Each row of a before or after table is a point. The points were changed in one or more steps. Then noise was added and the rows were shuffled. The steps act on how far a point lies along the listed directions, d1 being the first. What was done? A step turns or swaps two directions, mirrors them in a line or flattens them onto one, adds a multiple of one to another, or multiplies one. Angles are multiples of 10 degrees, from the lower direction toward the higher: turns from -170 to 170, lines from 10 to 170 but not 90. Use the fewest steps. Two steps may share a direction if one is a turn and the other turns, adds or multiplies; they go together, in the order done. Otherwise the lowest direction goes first.
In the rows, zero is written as 100.

Directions:
(1): 88, 61
(2): 61, 112
Before:
138, 116
91, 123
84, 134
101, 39
91, 43
96, 79
100, 96
103, 44
102, 66
93, 61
50, 120
111, 60
112, 110
103, 127
After (14 x 2):
126, 129
139, 115
77, 95
118, 116
79, 82
140, 141
150, 133
103, 103
99, 84
110, 60
149, 132
130, 118
63, 92
56, 129
Steps: mirror d1 and d2 in the line at 100 degrees

Directions:
(1): 153, 98, 118, 69, 128, 105
(2): 69, 76, 110, 84, 139, 61
(3): 105, 38, 106, 93, 72, 111
Before, 14 rows:
122, 123, 91, 89, 121, 111
61, 70, 107, 62, 127, 99
80, 135, 96, 94, 118, 80
170, 86, 115, 60, 126, 124
124, 18, 131, 87, 119, 85
106, 112, 102, 90, 110, 107
130, 87, 114, 53, 108, 79
39, 25, 105, 98, 114, 57
38, 117, 101, 101, 155, 47
103, 76, 78, 107, 40, 122
166, 53, 120, 45, 121, 94
85, 120, 102, 101, 127, 93
92, 115, 94, 112, 120, 91
150, 63, 137, 53, 127, 111
After (14 x 6):
117, 102, 100, 99, 104, 109
83, 109, 71, 122, 68, 105
70, 70, 126, 64, 156, 58
118, 95, 112, 54, 128, 126
78, 87, 85, 90, 115, 96
115, 111, 99, 84, 99, 110
99, 81, 111, 57, 119, 56
187, 111, 116, 72, 110, 130
46, 70, 97, 81, 144, 53
88, 93, 102, 88, 104, 99
169, 105, 118, 68, 120, 130
116, 73, 131, 89, 148, 73
113, 108, 107, 92, 112, 106
79, 71, 113, 65, 149, 34
Steps: swap d1 and d2; multiply d3 by 0

Directions:
(1): 71, 96, 91, 96, 133, 89, 52, 118, 79, 82, 161, 77
(2): 140, 135, 95, 87, 132, 126, 147, 86, 80, 79, 139, 112
(3): 100, 108, 152, 67, 112, 40, 127, 137, 104, 106, 104, 104
Before, 14 rows:
116, 122, 134, 93, 113, 77, 127, 109, 111, 102, 97, 101
51, 101, 86, 103, 127, 76, 31, 125, 71, 81, 164, 75
103, 107, 93, 102, 92, 108, 101, 86, 111, 97, 78, 98
86, 97, 109, 95, 103, 88, 91, 115, 103, 119, 101, 101
88, 89, 129, 78, 106, 59, 110, 124, 102, 88, 106, 103
108, 98, 116, 92, 92, 96, 97, 97, 105, 105, 88, 104
119, 115, 97, 80, 108, 106, 127, 110, 96, 103, 122, 96
101, 102, 105, 100, 83, 104, 99, 102, 99, 113, 77, 107
101, 91, 92, 92, 90, 107, 99, 92, 112, 114, 75, 93
122, 116, 144, 72, 112, 57, 138, 134, 104, 113, 86, 114
116, 122, 99, 106, 110, 125, 113, 84, 91, 98, 105, 99
97, 97, 111, 97, 87, 85, 112, 98, 109, 113, 81, 102
92, 104, 108, 89, 124, 80, 94, 103, 82, 88, 168, 77
93, 109, 96, 101, 107, 88, 92, 101, 102, 86, 103, 102
After:
99, 104, 90, 106, 90, 107, 93, 86, 110, 96, 79, 95
129, 132, 135, 68, 132, 71, 157, 101, 79, 86, 167, 96
92, 89, 101, 101, 90, 104, 71, 96, 102, 102, 97, 94
68, 76, 99, 92, 110, 76, 65, 117, 96, 81, 125, 87
81, 88, 91, 112, 76, 107, 67, 102, 99, 113, 79, 99
67, 84, 104, 103, 93, 82, 65, 120, 109, 126, 90, 94
148, 140, 84, 73, 139, 135, 152, 95, 75, 82, 163, 101
81, 77, 85, 100, 80, 104, 71, 93, 118, 120, 66, 83
112, 127, 91, 107, 141, 118, 97, 91, 88, 78, 154, 89
71, 78, 86, 115, 87, 97, 63, 93, 107, 108, 93, 89
148, 149, 101, 93, 133, 141, 154, 76, 78, 87, 129, 109
98, 113, 72, 100, 145, 122, 66, 107, 71, 78, 163, 85
95, 111, 103, 96, 105, 84, 98, 103, 104, 88, 98, 103
69, 101, 162, 74, 88, 3, 101, 155, 110, 119, 79, 100
Steps: swap d1 and d3; multiply d2 by 3

Directions:
(1): 102, 91, 85, 73, 118, 120, 126, 103, 81, 124, 32, 97, 143, 34, 137, 87, 120, 127, 118, 107, 85, 125, 126, 73
(2): 18, 84, 93, 96, 91, 99, 84, 109, 116, 132, 52, 74, 114, 141, 102, 68, 113, 57, 83, 101, 108, 105, 53, 78
(3): 98, 84, 100, 164, 119, 131, 102, 118, 116, 153, 105, 135, 61, 125, 75, 60, 135, 145, 100, 96, 95, 109, 133, 77
(4): 96, 97, 101, 127, 97, 108, 112, 88, 79, 66, 100, 145, 160, 164, 123, 113, 104, 125, 118, 132, 42, 117, 73, 102
Before, 10 rows:
141, 106, 110, 115, 110, 100, 102, 96, 97, 81, 126, 114, 99, 97, 102, 118, 94, 121, 102, 87, 90, 93, 124, 118
104, 91, 99, 110, 99, 108, 102, 109, 103, 109, 97, 111, 107, 115, 105, 92, 113, 118, 106, 102, 95, 115, 112, 94
97, 92, 98, 108, 113, 125, 112, 88, 102, 115, 79, 106, 106, 80, 106, 85, 115, 133, 106, 99, 91, 109, 119, 81
93, 97, 103, 83, 96, 88, 91, 108, 105, 117, 99, 79, 88, 68, 101, 91, 95, 81, 108, 86, 131, 95, 106, 104
91, 103, 94, 85, 90, 93, 95, 99, 98, 93, 99, 88, 109, 102, 97, 108, 91, 78, 93, 102, 104, 101, 80, 96
96, 94, 106, 121, 94, 104, 89, 101, 99, 112, 100, 110, 96, 114, 94, 92, 99, 101, 107, 109, 92, 93, 98, 97
125, 112, 93, 91, 107, 95, 108, 104, 103, 106, 107, 95, 89, 58, 99, 102, 96, 101, 106, 95, 110, 95, 133, 97
110, 96, 96, 127, 109, 116, 105, 110, 109, 114, 95, 124, 98, 127, 83, 90, 116, 123, 104, 102, 81, 114, 105, 90
76, 80, 110, 146, 100, 108, 87, 107, 117, 129, 102, 117, 90, 158, 85, 72, 120, 106, 95, 102, 87, 106, 91, 86
94, 91, 89, 83, 98, 103, 107, 88, 86, 95, 73, 103, 131, 99, 115, 107, 97, 110, 103, 103, 86, 112, 91, 87
After:
109, 110, 95, 65, 85, 82, 102, 86, 84, 64, 104, 87, 134, 88, 111, 129, 77, 77, 100, 109, 93, 104, 76, 108
86, 85, 97, 128, 122, 135, 110, 99, 112, 139, 75, 111, 83, 87, 92, 66, 129, 144, 99, 93, 100, 111, 130, 68
139, 78, 111, 193, 125, 137, 105, 116, 119, 151, 132, 165, 49, 135, 68, 64, 140, 178, 107, 99, 78, 113, 158, 81
116, 92, 108, 137, 103, 111, 93, 106, 100, 122, 110, 120, 79, 106, 89, 88, 106, 119, 105, 106, 90, 97, 119, 93
63, 103, 88, 94, 98, 93, 98, 107, 112, 118, 81, 83, 109, 111, 103, 84, 102, 70, 94, 100, 104, 102, 87, 84
108, 89, 101, 123, 108, 117, 101, 116, 111, 133, 102, 112, 79, 104, 92, 78, 121, 131, 100, 93, 107, 114, 133, 88
73, 92, 103, 88, 88, 90, 99, 97, 91, 93, 85, 100, 143, 116, 124, 101, 95, 82, 117, 111, 93, 104, 71, 105
121, 90, 98, 157, 122, 133, 108, 125, 123, 154, 102, 131, 48, 114, 60, 61, 135, 150, 98, 87, 95, 110, 140, 78
88, 97, 107, 107, 105, 95, 85, 105, 121, 120, 102, 79, 72, 105, 86, 88, 97, 79, 80, 72, 123, 85, 102, 104
119, 99, 92, 61, 97, 92, 106, 88, 84, 91, 83, 84, 112, 59, 113, 120, 86, 102, 100, 91, 106, 106, 106, 95
Steps: turn d1 and d2 by -20 degrees; turn d2 and d4 by 130 degrees; multiply d3 by 2.5
